Every row gives one point. A path goes straight from each point to the next, and from the last back to the first. The post is the endless flat space through its rows: a point in 2 columns, a line in 3, a plane in 4, and so on, so that a path can go around it. Count how often the path circles the post. Going back the other way cancels.

Post (2 x 3):
[[ -6  24  -6]
 [ -1 -20  -2]]
Path (25 x 3):
[[ -9  -4  16]
 [ -9   8  19]
 [-17 -45   0]
 [-18  18 -38]
 [ -2  14 -12]
 [  8   4 -19]
 [-13   3 -28]
 [ -2   6 -22]
 [  5  16  -7]
 [ 11  -6  29]
 [-16  60   4]
 [ -9  -7  10]
 [ -5  45   9]
 [ -1  27  -2]
 [  4  16  12]
 [ -9   1  24]
 [-14 -32  -1]
 [-11 -35 -28]
 [-12 -30  -8]
 [ -5 -43  20]
 [  1  17  10]
 [  1  26  -7]
 [  7 -44 -19]
 [ -8   8 -15]
 [-11  -2  -5]]
Times around: 0

Post (8 x 9):
[[ -3  -6  -1   5   8  -3 -37  -5   2]
 [-30 -14  18   5  23   3  -1   1  -2]
 [ 11 -10   9  -9 -10 -27  25  16  26]
 [-15   0  25   4  11  -7  -6  14  -8]
 [ 16  23   0 -32  -3 -21  11   7   9]
 [  9 -12   3  16  18  13 -35  -9  12]
 [ -4   6 -12 -10 -15   6   7  14  -4]
 [ 12 -13  -2 -18  -5 -14  10  11   0]]
Path (30 x 9):
[[  3 -18   3   0   9 -16 -19   7  -8]
 [-25  24  -8  -9   7  -2 -40  -7 -31]
 [ 10   2  20   3  21   3  20 -14  32]
 [ 15   4  -2 -18 -60  -5 -19  39 -23]
 [  0  -2  24  11  20  16 -16   5  19]
 [-46   2  16  -7 -20   5 -20  15 -32]
 [ -2  39  28 -13  12 -22  22   1  29]
 [-22  32 -17   1  -1   3 -42  -9 -41]
 [  4  27  19 -20  11  -3  17   1   1]
 [-18  -4   2 -34  13 -21 -10 -18  13]
 [-20 -31  16   5   3  -8  16  23  18]
 [  8 -19 -20 -12   6   0 -22  16 -16]
 [ 11   1   6  13  26 -13 -11 -12  16]
 [  7  18  23 -22   7 -40  46  37  15]
 [ -7 -24  -2  -3   4 -19   0  15  39]
 [  8   6  13  15  15 -10 -16  14 -23]
 [  0  -2 -17  -1  -6  -6  11 -12   8]
 [  4   0   5 -15  15  -4 -25  -9 -14]
 [-21  13   6 -11  22  -6  -8  -7 -38]
 [ 21 -18 -20  19  -2   5   1  11   6]
 [  3  -4 -19  25 -18   1 -10   1 -20]
 [-13   0  22   2   5  -8  22  -6   2]
 [  2 -10   3 -32  -3  -4  24  -4  24]
 [ 30 -12  14 -15 -11 -22  -3  31   7]
 [-12   3  18 -24   5 -13 -10  13   6]
 [  4  -9  11   3  -9  10   3   8  18]
 [-50 -13  12 -31  16 -29  -8 -10   6]
 [  1  25  17 -13   1 -19 -10  16  15]
 [-22 -47   6  16  22  40 -53  -8   5]
 [-13 -18 -17   7 -13  14 -14  17   8]]
Times around: 2
